Each point is reached from the start by the listed moves, each made once or not at all, plus a little noise. Is the number of moves made odd or even? Then give how often each move was made.

Moves:
(1): [ 66  12   4   4 -16]
(2): [-10  59  -4  39 -24]
Start: [22  9 -9 -6 14]
Points:
[ 11  68 -13  33 -10] => odd (0, 1)
[22 10 -9 -5 14] => even (0, 0)
[89 19 -5 -2 -2] => odd (1, 0)

Moves:
(1): [ 46  12  -1   9   2   3   5 -15 -14  14]
(2): [ -8  59  16 -19   0 -19  -5 -21  15   0]
(3): [-12 -15  59  -1   1  21   1 -12 -21  14]
(4): [-14  21  12  40   4  -3  16  22  18  17]
(5): [-9  2 -2 -6 52 22 -6 -7 -5  1]
(6): [  3  27 -15   8 -29  51 -15   4  -6  -6]
(7): [  9  -1  -3 -12   8  20  42  -9  16  12]
(8): [ 11  -3  12 -28  11  -8   3  54  -9   6]
(9): [ 18  -9  16   4  -5  -5 -26   1  39 -18]
Start: [-16   7  21 -39   7   0   6 -14  -9   9]
Points:
[ -1  84  39 -41 -30  30 -45 -28  38 -10] => odd (0, 1, 0, 0, 0, 1, 0, 0, 1)
[  5 -24 105 -61  14   9 -18  29   2  12] => odd (0, 0, 1, 0, 0, 0, 0, 1, 1)
[ 42  97  42 -37 -23  33 -38 -39  23  -2] => even (1, 1, 0, 0, 0, 1, 0, 0, 1)
[ 32  30  77 -71  57 106  34   3 -47  49] => even (1, 0, 1, 0, 1, 1, 1, 1, 0)

Moves:
(1): [ 12   1  -5   5  13  -9   6  13 -15  16  -4  28  -1   0 -14   0  -5  12
  26  -6]
(2): [  8  22  -4   6 -16   5  -6   1   6   2 -11   3  -3  -4  11  -3  -8  11
 -13 -24]
(3): [-10  -7  26  20  18 -11  -3  22   7  -2  11  -1  -3   1   3  12   3   4
  -8 -20]
(4): [  4  -1  -7  31   2   5   2   7  20  -5  -1 -22 -26   7  -1  15 -14  -3
  11  16]
(5): [-23   1 -17   0   7 -24   1   1  -8   1 -21 -12  18   1  20 -13 -10 -13
  -6 -11]
(6): [ 17  -2  -5  11  20   5  -8  -3 -11  17 -19   9  -8  -5  24  11   6 -14
  -9  -7]
(7): [  9  -9  -7  -7   2  13  25  -5   4 -25  10   6  23  24  -4   2   6  -5
  -4 -16]
(8): [-12   1   4   6 -10  21  -8  35  -1   8 -10   6   9   7 -17   0  -3  -4
   2   5]
(9): [ -3 -17  -5 -13   8   2   5  11  18  -2 -10   5  -6 -20  -4   4  -4  -4
  -1 -10]
(10): [ -8  -7 -19   6  -3   0   3  -8   5  37   2  16   7   4 -14  -6  15 -11
   0   6]
(11): [ 11   8 -10 -14   6   2   7   4 -15   0  24  -4  -4   2   4   0   1  -7
  13   2]
(12): [ -7   3 -13  11   4  -3   1  16  13 -16   9  25 -17  -4   4 -37   4 -24
 -10   6]
(13): [ -5  -4  -4   4 -12   1 -13  -8   9 -10   4  11  12  15   6  -8  10  -3
  12  -8]
(14): [  8  12   5 -16   6  -3  -3  -5  -8  -3  -5  -1  -7  17 -14   4  -1   1
  -6   0]
(15): [ 22 -13 -14  -8 -11  -6  -5  13  11  19   0  13   1  21  45  -5   4  14
 -14  16]
(16): [ -7   2  -8  -5  -4  -6   2  -7  -7 -14   2  20   0   3   6  16 -16 -24
  -2   5]
(17): [ -6 -10  -3  -8   5   4  -1   1   0  -7   6  -4  -7 -13   5  11  25  15
  -8   7]
(18): [ -9   1  -1 -18  10  12  10 -10   9  13   9  -4  -1   8  14  -4 -21  30
 -16 -11]
(19): [ -9  17   7 -10 -18   1  30   2 -13   5  -2  -7   2  -4  13 -14   4  -2
  22   3]
(20): [  5  20  15  -1   7   7  -2 -12  12  17 -10  18  25 -15   2  26   8  -1
   9   9]
Start: [-13 -15  -2  12  -5   4  26   4   3  17   1   1   1 -19  -3  25  -1  -2
  21  -1]
Points:
[-33  36   1 -14  19  21  52  29   4  16   2  31  55  26  24  66 -42  -9
 -10 -61] => even (0, 1, 1, 0, 1, 0, 1, 1, 0, 0, 1, 0, 0, 1, 0, 1, 0, 1, 0, 1)
[-13 -14 -37  23  -1 -24  47  73  26  34  -2  11 -17 -14  84  25   3  24
  54 -35] => odd (1, 1, 1, 1, 1, 0, 0, 0, 1, 0, 1, 0, 1, 0, 1, 0, 1, 0, 1, 0)
[ -4  18 -51  22  19  27  26  47  -1  21 -22  88  48  -9  38  16  34 -36
  31 -45] => odd (1, 1, 0, 0, 1, 1, 1, 1, 0, 0, 1, 1, 1, 0, 0, 0, 1, 0, 0, 1)
[-70 -42 -10 -27  24  14  40  39  27 -24  -6  26  37  22  13  49 -13  -4
 -14 -57] => even (0, 0, 1, 0, 1, 0, 1, 1, 1, 0, 0, 0, 1, 1, 0, 1, 1, 1, 0, 0)
[  8 -22 -26 -19  35  16  78  36  -7   5 -16  60 -21 -21   7   8  36 -22
  30 -24] => even (1, 0, 0, 0, 0, 1, 1, 0, 1, 0, 0, 1, 0, 1, 0, 0, 1, 0, 1, 0)
[-17 -17 -49  -6  37 -11  57  82  22  54  -3 121  44  23  15  29   0 -62
  20 -12] => odd (1, 0, 1, 0, 1, 0, 1, 1, 1, 1, 1, 1, 0, 1, 1, 1, 0, 0, 0, 1)
[ 25 -48 -69 -23   5   1  70  26   6  50  26  84  22  16  17  34  -2 -28
  39  -4] => odd (1, 0, 0, 0, 0, 0, 1, 0, 1, 1, 1, 0, 0, 0, 1, 1, 0, 0, 0, 0)
[-21 -21 -28   7  35 -14  33  77  -4  44  12  18 -17  36  46  60 -39  25
  13   3] => odd (1, 0, 1, 1, 1, 0, 0, 1, 0, 0, 1, 0, 0, 1, 1, 1, 1, 1, 0, 0)
